Every row gives one point. The last column is the point's height on a tilted bowl or saddle (a function of degree 2), plus a little noise. Along how many of its main directions does it bend up, bend down or stay straight?

Points:
-1,20,-12,16
23,-36,-7,35
-21,-12,92,41
33,47,85,60
-39,3,-25,18
2,14,10,15
-35,-6,-4,12
-18,16,-54,31
-18,-40,-25,28
-18,91,-11,65
18,-39,-28,38
11,-50,-5,41
52,15,17,25
-10,31,24,19
23,58,-26,28
10,9,30,19
42,-25,-28,37
-28,-31,0,16
Directions: 2 up, 0 down, 1 straight

Points (26 x 5):
-36,3,-8,-7,23
46,15,23,-16,12
-16,46,36,29,71
-22,-3,-41,39,-17
-27,70,-48,22,-89
29,-7,38,-34,-1
-23,27,0,-17,13
-32,-44,7,23,8
30,-36,-8,14,-2
91,-54,2,14,-33
28,-113,4,-13,-50
11,35,-7,-75,11
38,-34,-20,-3,22
5,-2,-49,-9,16
8,36,14,-29,8
10,72,-27,54,-59
1,-12,-12,0,18
59,-26,20,-68,40
-22,-24,25,-6,12
-31,33,-14,-24,0
-34,-14,54,21,39
-26,68,16,-3,12
38,-49,-12,-28,46
-7,21,13,19,29
-13,-12,25,-14,14
-20,-29,-41,49,-22
Directions: 1 up, 2 down, 1 straight

Points, 41 rows:
61,25,7,-18,-39,-27,13
10,-4,-54,-44,-60,44,6
37,-37,7,9,-9,-11,6
-81,15,-17,-18,-9,-22,-29
33,-8,15,-12,31,8,1
61,-5,-99,27,-13,0,8
18,32,1,-2,34,16,1
8,-34,22,-2,41,-29,4
-20,10,-1,-52,9,-22,-12
-27,41,-51,-18,-42,-25,-25
0,-21,-25,-13,-2,-18,0
41,20,0,-20,6,43,3
-8,1,-15,26,-80,-85,-121
-9,30,-40,-45,9,-1,-6
-17,19,-26,10,40,57,-25
72,-13,20,-5,33,-7,9
68,37,-41,-24,19,-45,37
6,-62,63,-14,11,0,22
15,-3,23,-51,-4,15,3
-16,-8,-51,47,-3,-11,11
35,-35,4,71,-22,-36,-22
57,-45,75,36,11,-35,24
-2,22,-25,1,30,-79,34
-5,25,21,8,-64,-7,-22
-15,17,-69,-15,-20,11,-6
25,23,8,-14,-53,12,8
-72,-18,-2,-5,27,-71,15
-22,34,55,15,-46,45,49
8,45,35,2,-6,-8,16
63,5,15,41,-52,5,16
13,-21,-31,-13,13,49,-19
79,-7,-2,40,-7,38,21
-68,65,-37,-6,40,18,6
15,-41,5,-25,14,0,0
38,67,-12,15,5,44,13
-41,12,37,-57,17,5,-34
44,-17,4,-12,-5,-12,8
-30,-6,-15,-21,36,21,-24
-37,-36,30,-27,-28,-13,-24
-33,1,-35,-2,18,-5,2
-7,49,27,-89,21,0,-11
Directions: 3 up, 2 down, 1 straight

Points, 61 rows:
11,42,-56,58,-19,-14,-18,23,20
-9,51,-1,-18,40,16,4,-1,21
18,40,18,-11,-9,32,-1,-12,25
-26,17,77,14,-67,-64,-47,-26,66
32,6,12,43,-46,-13,-41,36,31
31,-23,-52,-8,26,4,-38,-3,13
72,17,-48,-41,4,-2,-19,7,37
74,-10,-14,-21,-5,9,-1,77,46
55,57,-11,5,-54,-44,63,34,49
-49,33,63,-37,-38,-14,-10,-1,46
44,-103,-17,-4,-15,-55,-8,-40,34
-43,-9,1,-4,23,-11,-80,-8,-9
-22,-10,-48,-11,2,-1,-23,54,12
51,-40,-8,46,-25,22,43,-25,23
-10,-38,39,-11,40,2,12,-32,-19
-20,58,-28,-46,2,25,31,-81,64
-13,-60,9,41,11,45,-50,-36,11
29,43,-22,-23,19,-29,0,-34,9
6,-25,58,16,-59,-35,-10,-12,38
7,-26,-21,14,-49,24,-11,20,4
-26,16,3,-1,23,28,22,-28,6
25,36,6,14,14,12,-13,27,21
-31,37,24,50,-7,20,32,-7,39
-3,60,-15,-45,6,53,29,4,52
10,50,-12,10,-14,4,21,35,22
12,12,-38,55,5,12,-59,77,36
-20,6,-20,-12,18,-12,42,74,26
25,2,46,33,-6,-35,26,9,21
-10,101,-39,32,2,49,-11,2,88
-29,-50,-37,-39,17,-15,-24,53,28
-5,-18,29,-14,30,-13,-31,25,4
-17,-1,2,11,-26,34,15,28,10
-4,-45,90,21,-51,-57,-10,-25,64
-40,60,-7,58,-21,-2,-8,53,56
61,6,1,23,-10,16,74,-20,29
-33,-13,22,-22,-40,-39,17,-29,7
-100,-1,22,-17,21,-47,-58,58,54
-38,54,11,7,20,-12,30,-23,25
-32,12,30,86,49,28,-20,-13,27
48,41,-6,-29,-2,5,24,55,25
-31,-21,-4,35,-16,-6,11,-10,-11
-34,-9,42,80,7,33,47,45,28
45,10,37,-34,10,9,-31,34,36
-34,26,2,-17,28,-38,-55,-27,-14
42,30,42,-23,-63,-1,-22,-30,34
-13,18,33,-15,14,-30,0,-43,-10
3,-42,-1,12,-29,-28,-29,-34,-11
1,28,-13,-38,5,-44,25,5,5
5,-8,10,15,7,3,-8,16,-5
5,15,5,10,5,-37,66,1,13
-1,35,-3,-29,-33,-28,-40,-7,0
35,18,-23,-36,-14,-27,-53,-12,4
-9,30,-59,-36,-8,-34,-26,6,7
50,-20,-83,-12,15,-6,34,70,50
-17,-11,-38,-48,-3,14,-14,6,12
-4,-63,-22,3,-19,8,-19,44,10
-28,19,-94,-45,27,38,13,12,64
36,64,-27,30,36,19,-11,46,55
-6,52,-11,-23,-41,14,50,39,39
-9,14,-37,0,29,-18,-96,-31,-1
16,-25,-5,2,26,82,9,38,31
Directions: 5 up, 0 down, 3 straight

Points:
-49,22,-59,-28,-16,-4,23,101,-72
-11,-27,-2,-1,-18,-7,34,9,-2
51,-17,-6,22,-6,-37,28,-18,-10
4,-18,66,-6,5,27,38,16,-16
5,-11,-23,23,30,26,22,-15,-7
31,30,-27,37,7,3,32,50,-20
12,43,-38,-17,97,25,75,-9,-55
45,15,-13,-39,64,-20,-35,5,-51
9,-82,4,-44,-7,-16,9,-77,-52
20,3,22,-64,42,-17,56,-13,-25
-12,18,12,30,17,6,20,-33,-2
-8,13,-1,1,-24,-8,-20,40,-3
29,35,61,-15,1,1,23,61,-25
6,-12,-26,-16,-10,85,-75,1,-43
48,35,28,13,49,-8,-24,52,-55
-28,41,38,33,-45,11,48,2,12
26,6,17,31,59,14,-8,-14,-25
18,10,-44,-17,-47,-49,-19,-15,-30
-31,-87,50,40,-29,-1,23,20,-28
-24,59,30,-51,-25,-10,23,28,-15
-48,-93,-20,-35,-41,20,-33,4,-68
22,-67,-9,-42,-6,12,-3,-33,-35
34,18,-25,2,14,-38,-22,-10,-20
84,-84,-17,-11,50,-11,-40,36,-93
-21,-34,60,10,85,45,0,0,-65
27,-16,-79,-1,-32,-56,-33,-84,-72
-42,3,0,-11,8,-17,-21,-85,-38
17,-40,-79,-55,56,-71,-8,-49,-59
-6,28,64,-31,4,-54,-5,-21,-8
24,-44,36,-13,78,-34,-11,-55,-56
8,-26,16,46,51,-26,-1,11,-20
18,-2,-13,-22,10,48,-26,34,-28
-16,-17,-3,25,4,-12,-28,40,-4
19,13,-23,50,25,14,-54,33,-20
3,-67,-63,-10,39,-9,-3,-6,-30
-33,18,33,53,30,-25,5,14,-3
-60,-32,17,48,21,-2,-20,41,-4
-57,1,-71,3,-34,-18,13,14,-35
-11,6,17,-4,4,-72,30,13,-7
-20,-6,-13,25,28,-16,31,-56,-14
48,7,11,47,-8,53,13,-50,-24
39,5,-67,64,-27,21,50,-11,-23
42,13,16,-12,37,32,24,5,-23
44,47,-10,-23,-25,63,-24,10,-35
-28,19,-39,20,3,-8,57,6,-10
11,13,50,2,48,4,3,-14,-22
2,22,39,34,-14,-6,33,-29,9
16,4,35,11,55,-33,-5,-1,-24
15,-8,19,24,-9,25,-17,-13,-3
34,-50,27,68,17,3,-27,18,-32
33,-28,-57,46,-12,-2,12,-28,-19
-10,-17,31,0,-24,-51,38,-38,1
-12,-39,-48,-28,-31,5,7,-33,-29
-7,-24,2,2,-6,14,-45,-5,-9
-31,16,-17,63,-52,29,31,7,-5
-14,-28,4,103,59,-24,-6,-15,-30
-37,-75,-19,-31,66,-30,-20,-41,-58
9,51,20,49,-44,40,-58,18,-14
-45,-61,50,17,28,33,39,1,-42
7,26,20,34,-35,23,-35,20,0
6,-9,3,-55,34,-5,43,12,-26
15,-11,10,-6,11,36,-24,8,-15
-28,-10,-16,26,-16,-10,-49,21,-3
-31,-13,65,-36,58,21,-21,1,-50
45,-4,13,24,6,-56,-22,-22,-23
-16,13,35,-44,-3,-17,-14,1,-10
4,4,-33,-8,19,-64,-18,7,-25
-12,-51,-25,-20,39,3,-38,-8,-28
29,37,-8,-9,31,-22,-20,15,-26
Directions: 0 up, 6 down, 2 straight

Points:
5,-30,-121,-50,-13,12,36,12,-38
40,-27,24,0,-15,35,-4,5,-35
-3,39,-3,-51,-1,53,-34,-1,-36
4,-22,-40,-31,29,-10,-10,39,-34
-32,28,-80,21,40,3,50,-21,9
0,51,-25,0,30,88,-6,31,-33
29,-69,45,36,-11,41,46,35,-38
16,-65,-5,40,-2,-18,21,40,-26
-6,5,-6,-6,-15,17,-44,45,-42
-45,50,24,-21,-24,21,27,17,-35
42,-21,-19,40,32,14,-3,-27,-19
-4,-2,-12,-33,-18,-15,-10,2,-18
4,-1,-25,-9,-1,21,-15,-82,-35
-17,-25,-19,9,39,-16,-52,-26,-28
-13,-7,8,-21,16,-17,5,-39,-14
15,-9,-8,7,-13,33,5,-18,-19
33,14,-3,12,-13,14,-22,-15,-25
6,22,53,44,-3,-6,-35,-2,-43
-16,-54,-14,-33,9,-5,15,5,-13
-25,23,-13,-3,18,-5,24,24,-18
16,-5,44,-29,-25,34,1,-26,-37
32,1,1,-26,36,-70,-73,-54,-81
-8,-2,3,1,-3,-31,-15,-20,-18
-19,-17,1,-13,46,24,36,36,-22
0,4,23,12,47,25,-34,14,-10
3,30,-25,9,-38,-33,30,-20,-23
-3,-1,26,35,-15,-13,13,46,-43
-18,15,24,-20,-33,29,7,7,-25
24,-6,34,14,38,43,-7,22,-13
22,-27,35,-24,-27,-29,8,41,-36
0,13,33,-45,37,-9,15,38,-42
-15,29,14,13,10,-12,-14,-37,-16
-14,-47,-5,43,4,-24,40,3,-14
29,50,64,-55,-40,-25,-26,-55,-42
-27,31,35,2,26,-13,42,23,-43
-32,-9,-15,13,31,-4,-34,-41,-12
40,1,7,-12,-24,11,47,-45,-42
20,25,1,25,-9,-20,87,-21,-50
-46,6,25,-67,18,-1,-13,-34,-29
-29,4,-8,9,27,60,-15,4,-4
-13,6,38,-17,-75,13,11,64,-80
2,54,47,-29,39,22,-4,25,-39
-6,40,6,25,-27,13,-3,-7,-26
4,-26,41,-20,4,-22,10,-6,-18
-67,1,9,5,-5,24,6,2,-3
13,-52,18,35,1,-26,55,2,-26
-45,-12,-15,-69,-27,20,-10,3,-40
-54,5,-35,-17,-44,44,11,7,-26
14,26,0,-1,-24,-47,3,43,-53
14,-8,32,-39,27,24,102,1,-55
-18,-23,21,-23,-12,-14,-29,21,-27
38,3,-30,-8,25,18,-42,9,-20
-8,-24,8,44,-9,43,18,-9,-18
1,-19,55,19,-46,-6,-42,-7,-52
14,11,-62,20,-5,35,-14,-4,-12
23,-40,37,17,24,-25,-21,-3,-32
-8,42,-5,31,-1,-38,18,12,-40
12,-19,20,20,30,-18,-24,-1,-22
8,23,46,-13,-32,-7,-16,40,-44
-22,16,-48,30,-1,32,20,-6,3
1,-16,37,-26,-35,29,40,-31,-38
2,3,-6,29,-42,7,-5,2,-35
53,9,-12,14,20,29,-17,24,-17
21,1,77,-42,18,9,-32,-15,-30
-2,-12,16,28,19,19,17,-1,-8
-23,2,0,-40,36,-5,-28,38,-45
-33,-22,5,-25,-6,-4,-9,39,-29
-12,-5,-36,57,-4,-42,-26,-34,-43
25,57,-20,30,-7,-24,-16,19,-39
-93,16,37,4,-40,1,-7,-35,-6
Directions: 0 up, 4 down, 4 straight

Points:
36,12,12,12,8,-21,46,-16,-24
-11,-3,46,-55,-78,76,78,31,119
-24,12,67,45,-3,25,-48,5,-15
-15,-7,-6,-11,12,5,9,64,-16
39,23,-49,-51,-1,41,10,49,13
10,-37,20,24,67,22,10,6,-17
-21,-3,-45,42,36,-20,-31,-34,2
14,-1,-63,-23,-22,-17,25,-9,8
46,6,24,47,32,11,-18,35,-37
43,-76,7,-5,-40,49,-4,-51,-6
3,-24,3,14,42,23,18,-35,-10
-25,7,-36,-31,-12,-37,57,-3,-5
-22,8,54,-28,14,-12,-15,17,-21
26,-8,-5,3,5,-46,31,36,-32
15,-10,-4,65,36,8,-16,-6,-14
5,-33,16,22,-39,-18,-81,12,-8
14,-57,0,-22,-15,38,-13,36,-2
51,9,35,38,10,-57,61,33,-67
-42,20,26,-66,5,14,10,14,-7
8,-56,9,-22,26,18,6,12,-25
-18,48,-10,-22,9,-3,2,-2,5
-3,22,32,70,58,-58,-52,-32,-11
26,-18,39,-71,50,-16,-74,-1,-92
60,16,19,-50,3,-20,4,-10,-39
-33,-11,-27,-57,-16,22,30,15,18
-12,33,-36,1,-3,15,8,17,15
-15,14,12,-54,-36,82,2,22,58
61,-45,-11,18,6,-66,35,1,-68
-39,-14,26,-22,11,-24,-53,14,-10
14,-14,-55,-6,24,-17,-57,6,-17
11,24,-35,-44,17,-37,-41,38,-12
10,-2,30,75,-49,43,15,-56,-3
-39,21,-3,75,-4,-37,2,-4,-12
-14,-66,23,26,-53,-35,15,68,-28
45,40,-31,24,-6,16,-12,34,-12
-48,-33,-2,70,-7,-40,-62,-33,-15
-32,19,43,-17,46,-7,44,28,-29
29,15,24,-38,-59,-24,-59,-7,26
-6,-50,-45,30,28,0,25,-25,-18
15,37,5,-30,-19,8,9,59,-2
54,-70,10,-72,29,32,18,38,-51
-3,-11,-18,16,27,32,-23,29,-8
36,-64,-27,-2,34,-26,-15,32,-58
102,-75,-23,57,34,-4,47,-43,-86
-38,11,-37,-18,-24,-10,-58,30,12
10,-11,-1,3,-49,-46,16,0,2
-9,-12,0,-24,11,-14,-2,-88,-39
-32,68,24,-12,3,-1,-15,-46,-14
15,-24,-36,-40,-39,10,4,36,17
62,-35,-27,-9,-18,-39,37,18,-42
5,-18,6,-32,83,-26,-22,5,-46
-22,15,-29,50,-19,35,-37,15,-4
-34,-23,12,-19,56,73,-16,-41,-24
12,3,-18,56,34,17,77,60,1
2,-20,-15,38,24,-4,-32,-33,-19
-37,28,20,16,-82,-5,-53,19,40
47,-1,27,29,-31,8,-11,4,-10
14,24,17,-41,19,-46,54,-38,-43
-61,-5,-46,-13,11,-21,7,-29,1
-3,6,41,-7,18,-8,50,-31,-26
-27,3,34,-47,-7,2,-39,-30,-7
-9,-25,3,33,-9,2,10,-12,-7
-41,-28,22,19,-26,-13,49,-9,-13
Directions: 2 up, 5 down, 1 straight

Points, 69 rows:
-36,-8,28,-27,55,16,97,-22,-26
76,37,16,-32,28,44,-41,6,-38
18,-37,89,30,-25,-20,54,19,30
-18,8,-8,-46,38,56,16,75,40
-12,2,11,-7,42,31,10,-5,-11
-18,23,20,36,60,3,-41,-40,-63
-50,65,46,-40,28,23,64,38,-46
-45,14,82,8,57,-16,16,17,-51
25,19,35,28,-31,-22,0,-13,7
41,-13,82,45,-17,12,28,-28,-24
57,-6,-68,2,-50,-95,-8,40,9
37,-18,-16,16,-18,-27,6,-3,8
-7,16,-40,18,15,-26,33,31,30
29,-31,7,7,-3,-11,51,8,18
6,47,15,-41,-24,-16,28,-50,-20
6,-29,14,48,8,1,-19,52,-10
41,-3,-5,-16,-18,71,-26,-12,-64
-9,3,-56,10,20,28,-65,-32,-57
8,15,40,10,-8,-4,-14,-18,-2
-27,-32,18,-12,-61,-8,51,58,31
5,-7,42,8,31,36,-27,9,-35
39,22,-44,-24,-64,-54,-53,-8,-34
30,-55,-19,-15,-4,-10,10,-71,-54
33,2,68,26,6,-45,4,2,4
31,-19,-3,52,7,-41,0,7,11
4,18,-55,-21,18,34,25,21,26
-42,-40,16,-7,-17,-5,-39,13,20
-14,-2,-5,14,-69,-12,-49,-58,-52
-4,-18,-31,28,-14,-12,-28,21,-6
-9,41,7,35,1,41,17,-12,-29
-17,57,-46,-28,27,-15,8,41,75
2,-10,-18,-36,95,40,39,8,-25
38,52,25,-52,14,11,14,8,12
-27,-2,-56,-21,-30,-33,12,-10,24
22,-6,5,17,43,-13,9,-12,-5
68,-4,81,36,-11,1,10,39,-18
-16,-60,-47,-18,-24,5,-22,-36,-35
-8,-24,20,0,68,42,-4,22,-52
-26,-1,-54,-29,-15,82,-9,43,-12
23,53,34,-4,13,-3,-50,56,26
-3,60,45,24,0,13,0,-16,-23
-14,47,8,1,-2,52,-7,43,-1
-101,-27,45,-30,24,19,-51,-26,-17
9,1,20,-103,10,8,21,-55,-18
21,-12,-15,-5,-19,-48,17,53,66
53,26,53,-20,-8,50,-21,12,-43
-2,14,11,29,40,4,35,28,-6
32,47,54,7,47,-35,-19,-36,-70
-15,68,13,-27,-42,49,0,8,-3
1,36,-27,36,3,54,-43,50,-36
35,-6,42,38,21,37,64,6,-63
-26,-59,15,-58,13,13,28,-44,10
-25,10,-10,40,10,-36,17,-40,10
39,74,-12,39,23,-50,50,-23,3
-5,-22,-13,-25,-5,10,13,12,34
-23,-3,-3,-10,-37,36,-8,-33,-11
-35,53,62,-4,3,-60,9,-17,-39
-29,-49,-13,9,64,35,-8,-12,-58
-4,65,5,-18,-38,23,3,28,19
12,-5,-47,27,-10,-54,17,9,21
-12,9,6,10,22,-52,-30,24,14
-16,-4,8,-8,-24,-22,-43,7,20
58,-88,7,2,-7,-35,12,-2,-18
40,-3,-19,60,8,-12,-9,13,-16
19,9,-40,19,74,13,27,34,-15
-1,-50,26,-38,26,-39,12,31,58
-6,49,58,-46,-8,-32,-4,9,0
-5,-33,33,11,-29,-74,49,-30,47
42,-18,10,-2,40,-34,33,-15,6
Directions: 1 up, 4 down, 3 straight
